Each row is a point. Each table stands for the endless flat space through its points: a line for two points, a plane for three, and so on. The two share one point or none. Which?
In the rows, 128 means zero.

First (3 x 4):
[[151 128 142 129]
 [158 162 176 124]
 [161 154 170 129]]
Second:
[[113 114 125 131]
 [121 116 126 129]]
They share: no point

First (3 x 6):
[[110 123 110  95 184 156]
 [150 120 115 129 130 110]
 [126 141 128 115 140 112]]
Second, 2 rows:
[[133 118 119 123 152 111]
 [105 150 103 107 152 131]]
They share: no point

First, 2 rows:
[[123 130 137 117 160  88 140 128]
 [125 128 131 125 156 100 140 138]]
Second, 3 rows:
[[ 97 157 117 141 143 106 134 147]
 [121 127 126 136 146 105 146 140]
 [109 143 120 134 148 109 134 146]]
They share: no point

First, 3 rows:
[[147 100 124 143 125 146 116 112 118 107 117]
 [103  93 159 131  91 146 120 127 137  72  71]
 [162 119 114 127 108 163 110  98 132 117 118]]
Second (3 x 11):
[[169 130 104  97 128 196 117 116 160 103  69]
 [159 124 114 105 114 180 107 128 146 105  79]
 [126 103 144 135  84 141 104 122 122  99 106]]
They share: [136 109 134 127  98 157 114 110 136  97  96]

First:
[[164 121 123 139 130 141  99 144 148 107 149 117]
 [149 100 108 148 151 162 108 156 142 125 143 141]]
Second (3 x 12):
[[172 118 103 141 135 181 123 153 134 144 138 134]
 [140  91 142 134 170 127  91 140 159  86 145 118]
 [148  98 131 137 161 141  97 143 152 100 142 122]]
They share: no point

First, 2 rows:
[[ 82 142 161 108 112  89  97 131 146 164 127  98 103 125]
 [ 90 139 155 112 105  94 101 136 147 158 121 105 104 124]]
Second:
[[ 87 127 157  97  84  80  97 113 149 157 104 113  95 127]
 [ 90 123 151  98  91  88  99 120 144 164 108 118  88 133]
 [ 99 141 128 125 123 130 122 167 126 165 122 121 104 136]
 [ 99 165 129 146 116 142 127 166 147 148 133 112 123 121]]
They share: no point

First, 2 rows:
[[ 94 162  93 121 125 165 132 149 118 113 170  79 135 125  99 123 150 146]
 [119 122  98 146 135 135 172 134 153 138 135 114 155 130  99 118 155 116]]
Second, 4 rows:
[[121 144 114 138 139 147 136 132 157 112 159 106 133 120  93 132 157 146]
 [112 146  88 141 134 139 152 140 144 121 147 100 148 122 103 116 153 125]
 [ 91 108  90 120 110 167 190 149 104 166 138  99 158 151  93 116 148 112]
 [100 130 128 129 136 163 156 138 138 133 165  90 146 140  95 132 155 145]]
They share: [109 138  96 136 131 147 156 140 139 128 149 100 147 128  99 120 153 128]

First, 2 rows:
[[113 159 166 140 102 113 104 110 121  91 132 121 118 135 112 124 149 100
  125 165 100  90 103 149]
 [101 147 146 116 126 101 100  86  97 123 128  93  98 127 104 140 121 112
  121 137  96 118  91 157]]
Second, 2 rows:
[[128 150 174 104  99 104  96  95 103  86 106  95 111 140  84 138 126 118
  141 166  83 116 115 162]
 [ 93 155 144 144 124 109 106 100 113 121 146 115 106 125 124 128 141  98
  111 141 108  96  85 147]]
They share: [107 153 156 128 114 107 102  98 109 107 130 107 108 131 108 132 135 106
 123 151  98 104  97 153]

First (4 x 24):
[[ 95 163 111  80 126 141 121 119 131 159 177  79 127 115 141 172 103 100
  146 150 120 160 145 162]
 [ 90 180  96  58 115 141 124 119 117 174 198  56 130 105 135 186  87  92
  155 162 135 162 167 160]
 [104 164 112  44 111 175 100 103 115 180 158  88 104 115 141 144  91 124
  173 168 141 134 185 172]
 [ 95 140 124  85  73 136 108  51 108 155 136 122 151 136 138 151  83 146
  158 161 116 122 144 132]]
Second:
[[ 82 173 112  77 122 137 122 101 135 132 136 124 117 110 135 142  53  94
  112 144  97 149 111 181]
 [106 113 126 115 110 151 118 109 141 176 178  78 137 150 147 166 159 136
  176 138 107 143 153 139]
 [111 135 142  83 120 135 120 102 138 163 165  91 150 124 151 166 123 128
  145 146  85 130 121 144]
 [111 135 139  98 102 150 135 126 156 160 165  97 138 109 151 157  99 110
  166 137 106 148 130 162]]
They share: no point

First, 3 rows:
[[110 167  93  97  90 109  88 118  98 154 130 114 147  96 120 106 119 153
  123 154 162 123 156 101]
 [114 127  95 131 102  97  88 102 112 174 132 130 143  78 102 114 131 119
  163 138 160  83 116 143]
 [109 141 115 102 105 112 115 149 126 122 107  83 130 132 111 113  80 130
  131 176 131 115 139 113]]
Second, 2 rows:
[[105 137 113 104 101 120 111 123 128 134 131 115 146 100 119  99 122 148
  135 156 149 115 135 125]
 [117 153  89 116  97  92  83 123  96 166 115 103 134 104 103 123  98 120
  143 156 153  99 139 113]]
They share: [111 145 101 110  99 106  97 123 112 150 123 109 140 102 111 111 110 134
 139 156 151 107 137 119]

First:
[[146 126 120 115 132 148 135 119 135 112 146 116 114 102 136 102 130  99
  143 149 153 118 180 115]
 [105  91 145 131 149 114  77  85 137 129 112 110 118 101 111  74 136 110
  146 134 151 160 126 149]
 [136 117 125 124 130 147 125 113 132 118 135 114 113  97 128  93 126  99
  144 144 157 126 172 124]
 [114 115 133 117 127 137 110  87 115  86 158 135 108  86 152  82 130  83
  166 125 159 147 159 118]]
Second (4 x 24):
[[151  87 100 102 174 131  62  68 151 126 105 107 110 107 121  99 138  98
  135 143 160 160 135 138]
 [162 138 156  68 169 145 101 102 147 161 144 116  93 136 116 128 111 139
  127 113 127 118 174 145]
 [114  77 110 129 169  86  85  83 159  83 123  94 149 102 129  77 185  79
  136 181 147 172 111 122]
 [133 113 146  99 174 106 102 104 167 114 146  93 131 123 123 100 160 110
  124 157 133 140 143 138]]
They share: no point

First:
[[133 102 130 109 155 138 120 137 119 125 108 145 100 111 105 102 175 134
   85 115 129 130 126 170]
 [146 103 133 114 160 126 120 146 122 133 115 147  98 113 116 117 175 142
   86 114 127 125 129 165]
 [118  96 118 100 137 150 105 134 107 116  84 139 118 120  87  78 154 116
   97 124 117 136 126 170]]
Second:
[[128  99 120 127 175 141 120 141  82 124 119 154 125 141 107  99 154 106
  105 139 110 153 125 171]
 [130  82 134 108 155 132 105 154  99 146  92 159 124 122 117  96 148 122
  105 114 113 138 118 158]
 [155 117 111 118 147 124 110 146 119 113 112 128 106 132  99 119 161 135
   94 137 112 121 146 166]]
They share: [144  98 124 110 147 126 105 152 113 132  98 143 114 124 109 108 154 132
  99 122 113 126 132 160]

First:
[[171 123 100 165  60 161  61  94  90 130 124 124 148  96 149 168 101 134
  118 172 165 119 137 186]
 [123  72  91 208 101 156  56 108  94 150 135 117 111  54 165 186 121 170
  164 118 141 108 141 196]
 [130  73  97 197  91 155  56 113  94 148 139 129 116  67 171 189 110 160
  161 115 147 103 141 196]
 [161 116 145 125  76 135 106 119 102 138 126 121 119 125 149 141 118 129
  103 151 135 127 110 153]
 [140  94 107 177  97 142  72 101 106 154 138 122 122  81 160 173 115 153
  141 139 139 116 132 179]]
Second, 5 rows:
[[150 121 101 163  51 149  68 129  72 141 133 100  96 104 134 151  85 122
  131 126 153 143 116 158]
 [140  86 144 139  85 143  76  95 123 202 122 116  99 115 153 170 106 120
   90 142 149 152 118 131]
 [126  86 152 145 124 135 115  68 129 181 126 106 145 111 155 156 147 157
   88 183 102 112  96 149]
 [162 101 177 121 131 113 115  97 152 149 122 137 121  85 167 118 168 187
  110 152 103 121 125 170]
 [134  92 144 144 106 136 102  85 119 172 123 107 129 107 156 150 135 153
  101 164 117 124 103 151]]
They share: no point

First, 5 rows:
[[114 106 165 163  92 125 148 120 145  70 102 119  97 167 165  88 100 113
  109 115 159 152 140 110]
 [ 75 145 127 140  92 106 173 132 167 112 130 103 125 150 144 114 141 131
  118 126 155 132 181 121]
 [ 65 119 152 187 132 120 152 143 142 103 109  52 115 139 186 144 128 107
  118 115 145 141 147 119]
 [ 57 159 124 147 120 112 152 127 178 123 157 104 147 107 154 124 172 147
   78 107 137 137 163 119]
 [ 79 119 167 169 107 116 146 111 155  86 125 107 119 127 176 107 131 119
   90 111 145 162 143 111]]
Second (3 x 24):
[[ 98 147 129 144 119 132 152 136 165 115 132 133 117 152 153  94 118 147
   93  91 164 112 134 110]
 [111 115 132 142 101 119 142 156 160  73 111  98 115 161 129 121 145 128
  106 124 138 143 158 131]
 [126 128 116 160  98 137 133 141 150  77 113  94 111 168 147  98 133 123
   99 124 141 139 162 118]]
They share: [108 136 126 148 110 131 145 141 160  97 123 116 115 158 147 100 127 137
  97 106 153 125 146 116]
